Each row of a before or after table is a point. One or more steps were done to the points. Then noise was added and the rows were shuffled. The steps act on columns, c1 being the first. What was done? A step turns or swaps two columns, mirrors them in a line or flattens them onto one, adds a multiple of one to another, or multiplies or shifts one. Angles are multiples of 10 degrees, from the lower column toward the higher: turns from -170 to 170, lines from 10 to 170 but not 90. Use the fewest steps. Two steps may share a column if one is a turn and the other turns, adds or multiplies; they go together, in the order done. Otherwise the lowest column goes first.

Before:
[[ 0.38  0.13]
 [-0.41 -0.73]
 [-0.37  0.06]
 [-0.31 -0.03]
 [ 0.40 -0.72]
 [-0.18  0.20]
 [ 0.13 -0.57]
 [-0.28  0.06]
 [-0.56 -0.38]
 [-0.31 -0.67]]
After, 10 rows:
[[-0.61 -0.63]
 [-0.62 -1.25]
 [ 0.11 -1.32]
 [-0.16 -1.16]
 [-0.49 -0.42]
 [-0.72 -1.32]
 [-0.67 -0.54]
 [ 0.08 -0.49]
 [-0.84 -0.98]
 [-0.59 -0.55]]
Steps: shift c1 by -0.30; shift c2 by -0.60

Before:
[[-0.19  0.47 -0.32]
 [-0.08  0.06  0.25]
 [-0.27  0.57 -0.61]
 [ 0.10  0.02  0.36]
 [ 0.76 -0.17 -0.41]
 [ 0.49 -0.05 -0.57]
 [-0.26  0.06 -0.59]
 [-0.12 -0.08 -0.46]
 [ 0.22  0.39  0.29]
 [-0.92 -0.08  0.70]
 [-0.27 -0.02  0.44]
 [ 0.48 -0.10  0.64]]
After, 12 rows:
[[ 0.23  0.46 -0.53]
 [-0.19 -0.23 -0.65]
 [-0.23 -0.89  0.70]
 [-0.06 -0.25  0.40]
 [-0.53 -0.06 -0.28]
 [ 0.44  0.62 -0.40]
 [-0.02 -0.14 -0.45]
 [-0.28  0.35  0.29]
 [-0.06 -0.10  0.25]
 [ 0.03  0.10  0.40]
 [ 0.24  0.41  0.62]
 [-0.63 -0.07 -0.61]]
Steps: turn c1 and c2 by 70 degrees

Before (9 x 4):
[[ 0.26  0.12 -0.03  0.16]
 [-0.70 -0.58 -0.09 -0.68]
 [-0.39 -0.28  0.23  0.12]
 [ 0.50 -0.11  0.33  0.37]
 [-0.18 -0.58 -0.08 -0.24]
 [-0.05 -0.37 -0.98  0.23]
 [-0.38  0.52  0.31 -0.20]
 [ 0.44  0.57  0.29 -0.76]
 [ 0.14  0.36 -0.22  0.34]]
After:
[[-0.34 -0.20 -0.37  0.19]
 [ 0.23  0.48  0.14  0.12]
 [-0.66  0.25  0.39 -0.02]
 [ 0.59  0.33  0.06 -0.20]
 [-0.08 -0.27 -0.08  0.11]
 [ 0.44  0.75  0.25 -0.42]
 [ 0.36  0.08 -0.96 -0.24]
 [-0.51 -0.53  0.61 -0.40]
 [ 0.17 -0.48  0.13  0.30]]
Steps: mirror c1 and c2 in the line at 140 degrees; turn c3 and c4 by 30 degrees; multiply c4 by 0.7

Before (10 x 6):
[[-0.26 -0.71  0.40 -0.19  0.25 -0.57]
 [-0.22 -0.22 -1.89 -0.19 -0.16  0.20]
 [-0.07 -0.07  0.29  0.16  0.02 -0.37]
 [ 0.01 -0.33  0.38 -0.11  0.47  0.11]
 [ 0.08 -0.77  0.46  0.10 -0.76  0.25]
 [ 0.03 -0.27  0.35  0.41  0.42  0.24]
 [-0.25 -0.01  0.13 -0.15  0.19  0.15]
 [-0.65 -0.32  0.37  0.24  0.32 -0.10]
 [-0.08 -0.24  0.38 -0.20 -0.04  0.00]
 [-0.26 -0.56  0.21 -0.26 -0.33  0.11]]
After, 10 rows:
[[ 0.10 -0.22  0.36 -0.13  0.46  0.14]
 [-0.85 -0.24  0.40  0.30  0.30 -0.13]
 [-0.28 -0.52 -1.86 -0.16 -0.23  0.18]
 [-0.12  0.03  0.27  0.22 -0.04 -0.34]
 [-0.37 -0.61  0.52 -0.24  0.28 -0.57]
 [-0.30 -0.54  0.28 -0.25 -0.29  0.10]
 [ 0.11 -0.72  0.58  0.09 -0.76  0.21]
 [-0.05 -0.16  0.43 -0.19 -0.02  0.01]
 [-0.35  0.02  0.14 -0.17  0.22  0.12]
 [ 0.07 -0.17  0.44  0.38  0.41  0.23]]
Steps: multiply c1 by 1.3; turn c2 and c3 by -10 degrees

Before (11 x 9):
[[ 0.15  0.04 -0.48  0.25 -0.80  0.30 -0.29  0.15  0.01]
 [-0.52  0.16  0.92 -0.19  0.21 -0.05  0.57 -0.14 -0.09]
 [-0.66 -0.22  0.43 -0.20  0.59  0.34  0.12  0.32 -0.34]
 [-0.22 -0.31  0.36  0.27  0.55  0.21  0.45 -0.26 -0.27]
 [-0.24 -0.59 -0.51 -0.71  0.39 -0.32 -0.33 -0.40 -0.11]
 [-0.16  0.06 -0.26  0.00  0.44 -0.12 -0.75 -0.40  0.08]
 [-0.18 -0.49  0.02 -0.18  0.45 -0.75 -0.41  0.06 -0.37]
 [-0.33  0.55 -1.00  0.41 -0.51 -0.12 -0.16  0.09  0.25]
 [ 0.10 -0.03 -0.51  0.35 -0.62  0.19 -0.11  0.52  0.91]
 [-0.81 -0.63 -0.06  0.07  0.24 -0.24 -0.42 -0.46 -0.13]
 [-0.79  0.11  0.89 -0.09  0.34  0.19  0.05 -0.39 -0.41]]
After (11 x 9):
[[-0.33 -0.22 -0.37  0.15 -0.82 -0.27  0.14 -0.35 -0.35]
 [ 0.57  0.54  0.94 -0.44 -0.14  0.39 -0.16 -0.01  0.25]
 [-0.30 -0.60  0.42  0.78 -0.37  0.30 -0.33  0.29 -0.10]
 [-0.01  0.15 -0.86  0.21 -0.57 -0.31  0.56  0.10 -0.09]
 [-0.35  0.05  0.24  0.07 -0.31  0.14 -0.74  0.40  0.07]
 [ 0.70  0.02  0.49 -0.27  0.40  0.06 -0.27 -0.11  0.00]
 [-0.03  0.11 -0.84  0.15 -0.83 -0.39  0.04  0.36 -0.41]
 [-0.43 -0.29 -0.31 -0.22 -0.40 -0.20  0.46  0.30 -0.26]
 [ 0.05 -0.64  0.03  0.02 -0.86  0.11 -0.42  0.46 -0.15]
 [ 0.55 -0.03  0.50 -0.44  0.31  0.10 -0.12 -0.45  0.91]
 [-0.39 -0.49 -0.12  0.16 -0.31  0.28 -0.42 -0.10 -0.37]]
Steps: turn c1 and c5 by 110 degrees; multiply c6 by 0.4; turn c3 and c6 by -160 degrees; turn c4 and c8 by 170 degrees
